Each point is reached from the start by the listed moves, each made 0, 1 or 2 times, or once backwards (-1), plus a little noise. Is the number of moves made odd or even? Then give how often each move was made.
In the rows, zero is written as 128.

Moves:
(1): [154 126 139]
(2): [130 157 127]
Start: [136 142 142]
Points:
[165 173 153] => even (1, 1)
[113 115 131] => even (-1, -1)
[162 199 151] => odd (1, 2)

Moves:
(1): [151 126 135 137 121]
(2): [132 153 128 126 135]
(3): [123 128 155 130 133]
(4): [128 127 123 169 138]
Start: [133 137 126 138 140]
Points:
[150 160 191 109 140] => odd (1, 1, 2, -1)
[182 181 162 195 157] => even (2, 2, 1, 1)
[145 186  95 174 157] => even (0, 2, -1, 1)
[178 133 140 157 128] => even (2, 0, 0, 0)

Moves:
(1): [156 135 124 118 130 113 134]
(2): [123 152 124 138 133 120 129]
(3): [128 132 151 126 136 128 140]
(4): [134 124 124 152 131 134 132]
(5): [124 126 126 125 151 134 119]
(6): [140 141 137 131 118 162 127]
Start: [131 133 139 141 145 116 125]
Points:
[197 143 104 148 120  83 138] => odd (2, 0, -1, 1, -1, 0)
[157 181 149 182 132 180 126] => even (0, 1, 0, 1, 0, 2)
[158 135 161 135 145 197 114] => even (0, -1, 0, 0, 1, 2)
[205 196 160 153 193 165 132] => odd (2, 1, 1, 1, 2, 2)
[123 118 105 142 123  76 124] => odd (0, 0, -1, 0, -1, -1)
[187 184  90 190 157  81 134] => odd (2, 2, -1, 2, 0, 0)

Moves:
(1): [155 121 132 119 132 134 122 126 131 125 130 138]
(2): [136 162 139 128 113 126 124 128 130 127 124 136]
(3): [124 115 175 142 118 131 133 116 114 124 136 128]
(4): [132 127 118 152 126 126 119 127 124 131 136 131]
(5): [123 150 125 139 180 117 137 130 138 131 138 122]
(6): [128 134 129 129 127 160 130 125 110 124 130 125]
(7): [142 133 122 131 120 124 158 124 117 136 129 144]
(8): [128 127 128 135 131 131 126 156 133 137 121 130]
(9): [126 126 128 134 122 138 136 119 153 134 127 124]
Start: [159 124 134 119 154 150 120 111 145 131 119 129]
Points:
[187 136 204  99 138 128 122 102 159 124 113 147] => odd (1, 1, 1, -1, 0, -1, 0, 0, 0)
[158 189 203 107 109  94 153  81 112 122 116 153] => odd (-1, 2, 1, -1, 0, -1, 1, -1, -1)
[134  79 198 191 147 173 152 147  62 145 133 137] => even (-1, -1, 2, 1, 0, 1, 1, 2, -1)
[144  77 157 159  92 217 151  88  64 130 128 129] => even (-1, -1, 1, 1, -1, 2, 1, 0, 0)
[100  34 232 136  93 161 122 105 191 135 106  94] => odd (-1, -1, 2, -1, -1, -1, -1, 1, 2)
[187 193  88 152 215 197  59 157 119 128 129 133] => odd (1, 1, -1, 2, 1, 2, -1, 1, -1)

Moves:
(1): [170 131 125 113 132 121 132 130 118 121 132 135 124]
(2): [130 164 130 123 127 142 120 130 125 138 124 130 135]
(3): [125 128 160 119 127 134 123 138 135 127 137 130 128]
(4): [147 142 130 163 123 129 131 133 147 126 123 126 133]
(5): [125 124 132 133 162 136 122 126 135 119 122 135 118]
(6): [134 114 134 127 122 177 145 122 124 128 121 121 127]
(7): [121 132 133 121 141 123 175 142 123 124 118 117 127]
(8): [122 123 118 121 130 126 116 173 123 120 113 120 134]
(9): [131 135 120 110 123 128 124 130 163 129 131 124 126]
(10): [135 118 132 125 135 131 135 132 127 156 118 133 130]
(11): [124 121 117 134 132 131 133 138 125 136 161 134 130]
Start: [140 114 115 134  99 129 119 129 109 130 143 125 121]
Points:
[147 106 169 210 156 205  93 247 123  71 146 123 126] => even (0, 0, 2, 2, 2, 1, 0, 2, -1, -1, 1)
[138  85  67  86  90 232 167  80 141 156 213 126 106] => odd (0, 0, -1, -1, 0, 2, 0, -1, 2, 0, 2)
[144 185  88 101 135 249 236 103 151 124 146 101 108] => odd (0, 2, -1, 0, 1, 2, 2, -1, 2, -1, 1)
[161  52 119  37 178 165 164 171 152 106  72 115  88] => even (1, -1, 0, -1, 2, 1, 1, 1, 2, 1, -1)

Moves:
(1): [145 115 111 136 118 121 126 111 127 119 134 135 117 114 128]
(2): [140 160 126 136 128 121 124 134 133 135 118 127 125 123 136]
(3): [128 125 156 131 115 111 130 125 130 134 124 131 129 137 130]
(4): [119 130 132 151 139 132 132 122 147 132 119 125 110 129 130]
(5): [133 124 133 131 151 123 123 130 126 126 133 138 135 116 122]
(6): [129 140 140 122 127 157 121 112 127 124 131 136 129 125 141]
(7): [135 128 144 133 133 125 159 123 133 123 128 119 128 130 142]
(8): [140 120 136 128 129 143 131 155 129 118 131 135 132 117 121]
(9): [130 127 119 118 124 130 124 122 146 125 121 136 137 131 128]
(10): [134 118 124 120 125 126 136 129 125 154 141 129 120 135 112]
(11): [129 129 133 131 124 132 128 130 136 121 151 127 138 129 123]
(12): [121 128 127 136 127 120 139 123 128 122 129 144 131 115 129]
(13): [138 119 124 154 113 140 144 117 114 121 119 117 147 126 119]
(14): [137 130 123 134 118 134 128 124 113 122 134 139 131 157 129]
Start: [150 129 107 133 134 132 133 149 122 137 155 141 127 129 145]
Points:
[224 121 160 160 106 249 219 115 120 124 214 166 215 195 130] => odd (-1, 0, 0, 0, 1, 2, 2, 1, 2, 2, 2, 0, 2, 2)
[132 127  85 208 125 132 148  71 213  94 144 142 143  88 152] => even (1, 0, 0, 2, 0, 0, 0, -1, 2, -1, 2, 1, 1, -1)
[151 147 169 187 106 216 132 129 126  68 165 196 231  91 138] => odd (-1, 0, 1, 0, 1, 2, -1, 1, 1, -1, 2, 2, 2, 0)
[180 153  88 183  71 102 225  98 140  88 123 108 209 135 170] => even (0, 1, 0, -1, -1, -1, 2, -1, 2, -1, 1, 1, 2, 0)

Moves:
(1): [158 141 121 129 114 123 136 128 127 120 114 126 122 134 130 131 126 136
 116 125]
(2): [120 150 119 121 129 128 127 132 131 123 128 128 131 128 124 141 127 121
 123 124]
(3): [123 125 159 123 141 145 122 125 144 124 126 135 130 135 127 129 128 151
 127 134]
(4): [132 139 128 152 129 133 123 124 131 131 122 119 129 122 134 131 125 131
 132 121]
(5): [131 129 123 133 150 126 131 126 124 122 119 138 131 110 118 123 126 122
 114 119]
(6): [129 134 118 121 126 157 125 121 125 129 125 114 115 118 121 124 148 132
 120 122]
(7): [124 129 131 136 120 132 150 121 134 130 123 139 135 130 114 129 125 126
 135 121]
(8): [128 126 135 131 131 140 129 152 129 123 130 130 135 136 129 128 140 124
 132 131]
(9): [127 122 117 127 124 132 127 132 147 128 126 122 128 126 133 133 118 126
 129 119]
(10): [135 128 135 125 129 121 122 128 125 169 125 126 130 127 128 131 132 130
 123 129]
(11): [140 130 119 133 136 118 139 133 136 132 156 129 131 115 127 124 135 137
 130 135]
(12): [127 127 132 126 120 129 113 132 131 129 130 149 128 124 131 139 134 126
 129 133]
(13): [131 125 114 127 125 126 109 116 126 126 127 132 151 130 126 135 126 131
 143 120]
(14): [126 129 126 132 133 134 120 121 127 129 128 134 121 154 134 135 132 122
 128 122]
(15): [119 118 129 121 130 136 143 122 130 128 126 132 138 125 153 135 127 124
 126 124]
(16): [128 122 130 131 130 121 127 127 122 132 127 119 123 128 124 151 134 126
 122 124]
(17): [127 131 137 129 135 115 128 128 134 120 122 128 131 121 124 120 151 131
 133 121]
(18): [108 123 118 124 130 125 125 140 130 121 123 135 123 131 130 125 132 162
 126 135]
Start: [127 108 137 141 109 138 135 135 109 123 133 111 136 118 130 129 137 134
 127 112]
Points:
[ 81 123 104 104  66  87  41 137  78 149 106 143 135 124 150 159 178 181
 139 127] => even (0, 1, -1, 0, -1, 0, -1, -1, -1, 1, -1, 2, 1, 0, 0, 0, 1, 2)
[ 58  86 125 134 139 134 238 207 130  67  63 145 160  78 103  61 173 148
 112  81] => odd (0, 0, -1, -1, 2, 0, 2, 2, 1, 0, -1, -1, -1, -1, 1, -1, 2, 2)
[ 56  57  97 116  93 181 108 168  93 154 119 139 194  65 139 192 249 172
 152  87] => even (-1, 0, -1, 0, 0, 2, 1, 2, 0, 1, 0, 2, 2, -1, 2, 2, 1, 2)
[132 120 106 176 136 145 132 229 133 204 187 113 129  30 102  87 194 156
 118 131] => even (-1, 0, -1, 1, 1, 1, 0, 2, 1, 2, 2, 1, -1, -1, -1, -1, 0, 1)
[ 85  43 128 184 153  78 156 216 121 155 146 114 170  60 155 148 177 175
 136 107] => even (-1, -1, -1, 1, 1, -1, 0, 2, 1, 1, 1, 0, 0, -1, 1, 2, 1, 2)
[114 169 143 184 140 228 130 113 160  82 115  79 142  37  70  94 162 124
 137  65] => even (-1, 1, 1, 2, 1, 2, 1, 0, 1, -1, 0, 0, 0, -1, -1, -1, 1, -1)

Moves:
(1): [153 144 126  96 123 137 117 140 111 128 127 138 135 117 125 142 108 111
 127 112 125 139 121 113 134 139]
(2): [117 130 121 136 127 129 139 131 126 119 140 108 130 138 138 119 115 112
 129 136 137 110 129 122 125 113]
(3): [128 119 135 125 118 131 133 130 128 122 113 128 129 137 124 135 129 122
 113 134 111 135 138 115 136 139]
(4): [136 125 136 134 114 124 131 139 125 116 132 133 129 106 128 112 128 141
 139 133 127 124 142 139 135 113]
(5): [154 117 133 140 136 124 125 125 115 143 132 155 137 120 127 127 134 124
 127 109 131 128 146 141 121 118]
(6): [121 127 127 134 125 134 132 115 123 125 113 128 134 124 124 134 137 117
 117 116 133 134 129 116 137 140]
(7): [132 121 121 145 123 123 124 123 112 137 132 126 139 130 133 129 135 130
 139 136 130 125 127 126 143 129]
(8): [118 123 107 117 126 114 121 141 115 144 121 123 127 126 131 129 111 112
 130 130 131 126 136 126 118 125]
(9): [113 131 131 113 129 142 132 117 125 125 146 128 147 137 126 127 143 127
 128 124 146 121 121 121 128 112]
(10): [127 139 134 124 125 121 129 129 119 133 131 126 126 128 122 133 121 134
 153 134 124 131 127 129 131 137]
(11): [134 129 139 123 122 121 125 116 125 106 144 111 134 132 133 130 114 127
 134 128 134 134 138 134 142 139]
(12): [126 124 126 122 120 133 127 125 134 127 128 132 118 124 125 127 129 125
 127 132 119 122 129 128 128 133]
(13): [117 142 112 128 137 138 129 127 130 127 142 122 130 133 113 137 117 137
 130 124 132 135 112 144 119 131]
(14): [123 126 119 140 125 138 123 135 129 140 133 126 118 125 134 123 127 129
 139 123 131 136 134 126 120 134]
(15): [133 104 129 127 130 125 134 124 110 130 122 121 145 126 129 132 133 126
 129 117 121 122 127 112 126 135]
(16): [135 128 134 136 121 126 115 129 129 133 133 127 126 127 123 126 118 120
 129 129 122 131 123 127 112 116]
(17): [129 127 127 121 119 130 134 127 123 121 131 138 121 145 113 124 138 139
 128 119 133 120 120 118 127 110]
(18): [124 132 139 134 127 140 126 133 140 131 136 119 110 119 126 134 103 130
 109 131 136 126 138 134 124 125]
(19): [135 122 129 110 121 129 131 126 131 113 125 128 133 137 131 134 121 127
 137 131 135 129 122 117 126 108]
(20): [129 123 127 130 142 122 124 126 121 127 130 118 123 128 127 127 132 120
 123 134 132 126 131 129 127 123]
(21): [113 138 136 134 122 140 127 125 114 118 121 130 127 120 146 128 127 139
 123 126 133 129 137 126 135 136]
(22): [118 133 121 127 145 129 124 125 138 126 127 149 123 118 118 137 121 124
 109 120 117 144 125 115 122 139]
(23): [127 132 119 128 127 123 127 132 129 134 131 127 123 131 129 136 133 133
 139 126 115 129 127 128 128 125]
(24): [130 128 132 130 131 125 135 124 123 132 139 129 127 125 130 131 129 121
 126 122 132 137 119 137 127 129]
Start: [120 118 137 120 125 124 130 123 125 145 125 129 103 110 115 143 134 130
 117 120 144 139 140 131 121 128]
Points:
[ 77 124 108  54 127 141 125 151  54 193 153 142 130 114 160 168  90  75
 128  62 147 150 200  62 101 173] => odd (1, 1, 1, -1, 1, -1, -1, 2, 2, 1, 1, 0, -1, 2, 1, -1, 0, 0, -1, -1, 1, 1, 1, 0)
[ 48 126 158 147 134 146 185 131  91 109 155 103  78 114 155  82 138 125
  69 148 249  49 196 180 109  10] => odd (-1, 2, 0, 1, 1, 0, -1, 1, 1, 0, -1, 0, 0, -1, -1, -1, 1, 1, 0, 2, 2, -1, -1, 1)
[112  60 130 183 105 122 112 130  25 241 182  79 143  57 146 152 118  60
 117 110 184 131 206 155 120 103] => even (0, 0, 1, 1, 1, 1, 2, 2, 2, 0, 0, 0, 0, 1, 1, 1, -1, 2, -1, 1, 0, -1, 1, 2)
[ 13  68  31  98 156  98 186 107  96 127 102  72 137 167  66 193  86  51
  84 180 138 128  91  49 122 120] => odd (-1, 2, 2, 0, -1, 1, 2, 2, 0, 1, -1, 1, 2, -1, 1, -1, 0, 0, 2, 1, -1, 2, -1, 1)

Moves:
(1): [147 136 128 130 130 132 133 131 130 128 125 123 124 132 132 115 127 130
 128 118 137 125 133 129 131 133]
(2): [128 149 136 123 130 125 129 128 120 131 130 122 129 133 125 136 118 120
 125 134 130 140 128 135 131 131]
(3): [125 121 149 135 127 130 126 127 132 132 126 127 136 131 124 128 127 120
 128 128 124 123 131 127 125 136]
(4): [128 132 123 136 122 131 133 126 127 133 141 130 130 123 128 127 125 128
 128 123 124 127 125 127 126 131]
(5): [125 134 127 135 141 129 122 134 127 127 131 130 134 120 134 127 140 135
 133 130 131 120 129 121 131 137]
(6): [122 132 125 127 127 146 124 137 136 126 127 116 120 124 127 130 132 124
 128 127 129 136 122 130 126 124]
(7): [124 123 130 118 137 130 147 133 133 123 131 138 121 122 136 135 129 133
 125 126 127 129 130 131 120 133]
(8): [120 127 120 120 125 124 125 153 135 130 136 126 128 139 126 121 127 121
 128 136 132 129 128 125 122 128]
(9): [127 135 130 125 124 127 124 124 139 130 126 128 132 124 135 128 125 129
 128 123 126 135 124 128 125 134]
(10): [126 134 119 125 130 130 123 135 130 146 122 129 122 129 124 130 130 127
 123 135 123 131 136 131 129 137]
(11): [132 123 132 120 131 129 127 118 129 136 145 128 128 127 135 127 128 125
 130 131 130 126 126 130 131 130]
(12): [125 132 121 128 129 142 123 125 131 120 134 145 131 133 122 128 117 129
 130 131 133 124 131 129 131 127]
(13): [131 124 124 123 126 132 131 128 124 130 128 127 139 130 127 129 132 129
 126 128 131 133 124 130 130 132]
(14): [126 133 125 131 139 125 126 121 136 127 127 128 128 140 132 127 133 121
 128 126 125 124 126 121 127 127]
(15): [126 130 130 132 125 135 128 127 125 134 119 132 127 139 148 130 123 131
 134 130 132 123 125 127 126 125]
(16): [139 127 126 134 123 123 124 131 130 127 130 125 126 132 123 144 129 124
 129 122 134 125 123 130 134 135]
(17): [125 127 134 133 119 122 127 129 120 126 133 138 123 130 137 123 150 121
 122 125 130 131 134 137 128 133]
(18): [124 134 133 119 124 136 125 131 127 122 136 124 125 136 130 130 137 148
 124 124 127 125 130 122 125 133]
(19): [121 130 127 124 124 126 131 127 129 129 128 133 125 128 123 126 129 128
 147 125 127 132 131 132 128 132]
(20): [140 132 132 139 126 130 128 123 134 129 131 129 131 131 123 137 127 127
 127 149 135 136 127 132 126 122]
(21): [121 124 131 136 125 128 131 113 125 130 127 125 132 130 124 130 121 131
 125 130 146 128 135 132 126 124]
(22): [128 121 129 134 141 123 122 130 125 125 131 131 129 131 131 124 125 133
 137 119 129 139 126 127 127 128]
(23): [127 133 125 128 130 131 129 128 128 125 132 123 135 131 137 133 126 124
 128 126 120 136 146 126 130 128]
(24): [125 131 128 139 133 119 126 123 128 121 131 130 126 128 132 118 129 133
 135 125 122 119 127 154 125 128]
Start: [130 120 127 124 125 145 141 121 137 129 138 125 115 136 126 142 118 133
 139 121 139 126 119 126 140 126]
Points:
[177 213 134 102  94 178 161 143 137 155 205 144 107 213 199 166  96 134
 129 121 139 158 161 142 138 173] => even (2, 2, 0, 2, -1, -1, 1, 1, 1, 1, 1, 1, 0, 0, 2, 1, 1, 2, 0, 1, -1, 0, 2, 0)
[105 187 128 171 123 108 105 137 155 146 198 159  99 198  91 133 110  81
 150 110 182 137 162 220 139 181] => odd (1, 2, 1, 1, 0, 0, 0, 2, 1, 2, 0, 2, -1, 1, -1, 2, 2, 0, 1, 0, 2, 1, 0, 2)
[136 114 160 132  47 186 118 138 168 127 249 134 108 150 102 111 160 136
 134 138 197 139 119 116 122 140] => odd (1, -1, 1, 2, 0, 1, -1, 2, 1, -1, 2, 1, -1, -1, -1, 0, 2, 2, 1, 2, 1, 0, -1, -1)
[111 147  75 181  93 136 142 155 129 128 176  98 165 141 126 151 151  98
 179 128 190 167 143 132 147 131] => even (0, 0, -1, 2, 2, 1, -1, 2, 0, -1, -1, -1, 2, 0, 0, 1, 1, -1, 2, 1, 2, 0, 2, 0)
[175 132 143 189 140 179 142  63 131 122 148 149  99 195 174 127 102 134
 182 115 188 152 146 183 141 101] => even (2, 0, 0, 0, -1, 1, 0, -1, -1, 0, 1, 1, 0, 1, 2, 0, 1, 0, 1, 2, 1, 2, 1, 1)
[122 112 137 130 119 127 116 157 140 119 139 180  96 132 136 105 136 111
 142 151 144 155 114 153 126 122] => even (0, 0, 0, -1, 0, 0, 0, 1, 1, 0, 0, 1, -1, -1, 0, -1, 2, -1, 0, 1, -1, 1, -1, 0)
[127 161 162  87 119 133 146 193 151 170 201 126  90 129 136 175 164 115
 134 117 123 228 119 173 123 210] => even (0, 2, 1, 1, 0, 1, 2, 1, 2, 2, 1, -1, 1, -1, -1, 1, 2, 1, 1, 1, -1, 2, 0, 0)

Moves:
(1): [131 128 129 129 124 125 127 120 122 133 129 119 132 134 122 128 128 128
 130 128 120 122 123 129 128 129]
(2): [136 121 138 153 131 132 133 129 127 133 126 135 141 129 123 118 127 135
 122 139 128 132 117 132 134 137]
(3): [123 131 122 125 125 130 131 125 126 131 128 130 125 121 126 129 124 129
 127 132 122 130 125 132 123 130]
(4): [125 129 121 127 119 122 128 127 126 133 136 125 127 127 129 130 125 127
 127 122 125 129 122 121 125 125]
(5): [130 132 129 122 124 126 129 133 141 125 124 127 131 130 135 118 134 119
 127 131 127 127 119 133 124 130]
(6): [133 134 122 129 133 128 127 127 133 131 128 130 133 125 127 127 128 130
 127 125 130 130 129 131 127 131]
(7): [132 128 127 130 119 125 126 126 131 128 123 131 128 133 128 128 127 125
 130 131 125 128 128 130 133 126]
(8): [123 124 136 127 137 126 121 125 131 126 134 131 128 125 130 136 119 128
 139 121 127 131 130 130 122 120]
(9): [130 126 137 123 127 129 130 126 126 129 125 127 123 119 122 126 136 131
 133 133 130 133 127 124 136 124]
(10): [122 124 130 135 124 135 129 126 136 125 131 126 127 128 132 132 127 127
 130 122 122 129 123 119 130 133]
(11): [123 143 126 144 125 122 125 126 123 123 126 129 123 120 140 126 124 137
 117 127 126 130 133 123 135 128]
(12): [139 126 142 123 126 136 138 119 131 128 131 127 129 132 135 136 117 125
 123 124 136 127 124 125 131 129]
(13): [134 133 129 125 122 131 126 132 125 132 126 129 132 127 130 131 123 128
 127 131 124 131 125 122 124 130]
(14): [138 120 119 126 131 132 133 132 127 121 131 126 114 131 130 118 129 134
 135 121 123 135 124 135 123 119]
(15): [136 127 126 121 129 127 112 128 122 123 134 126 122 120 135 129 128 121
 132 140 128 120 129 126 131 108]
(16): [122 136 126 128 131 133 129 130 120 130 131 130 141 123 129 132 116 126
 136 128 137 132 120 130 133 130]
(17): [128 126 128 128 131 133 132 129 140 128 122 130 130 129 144 119 125 121
 141 132 124 123 127 122 129 132]
(18): [119 137 128 137 117 138 129 117 124 132 127 132 127 129 135 120 140 128
 133 131 134 137 131 123 123 126]
(19): [136 124 127 132 133 126 139 131 133 133 123 122 127 123 139 137 133 134
 125 132 127 140 124 127 119 121]
(20): [133 117 133 123 131 121 123 126 129 129 127 125 125 123 124 130 129 112
 130 122 118 123 136 130 125 118]
(21): [126 132 127 134 122 132 133 129 131 123 128 127 129 124 132 129 128 134
 133 128 134 122 121 120 122 128]
(22): [129 115 121 117 123 119 130 121 127 119 129 120 128 126 115 125 120 130
 125 137 125 137 121 115 126 131]
(23): [133 121 128 128 126 124 120 124 128 125 122 133 129 133 135 131 142 134
 130 123 128 115 119 134 129 132]
(24): [129 127 130 112 129 123 136 125 123 122 135 132 123 133 128 125 134 116
 132 125 120 135 137 126 132 126]
Start: [129 129 119 142 119 136 131 127 117 128 140 132 134 122 129 135 125 120
 130 140 122 128 133 122 130 131]
Points:
[143 132 111 146 121 132 186  98  73 146 196 114 167 120  91 149  78 103
 137  80 107 154 117 113 111 131] => odd (2, 1, 0, 2, -1, 2, -1, 0, -1, 0, 0, 1, 0, 1, -1, 2, -1, 0, 0, 2, 2, 0, -1, 2)
[136 178 159 249  91 143 143 106  52 193 114 125 169  67 124 135 156 143
  98 186 100 180 144 101 145 115] => even (2, 2, 0, 0, -1, 0, 0, -1, 2, 0, 2, -1, 2, -1, 0, 1, -1, 2, 2, 2, 0, -1, -1, 0)
[122 156 164 190  76 174 184  82 133 122 110 135 165  71 180 129 117 125
 126 154 135 163  67  90 108 158] => even (0, 1, 2, -1, 2, 0, -1, 0, 1, 1, 2, 2, 1, 0, -1, 2, 0, 2, 1, 2, 2, 1, 1, 0)
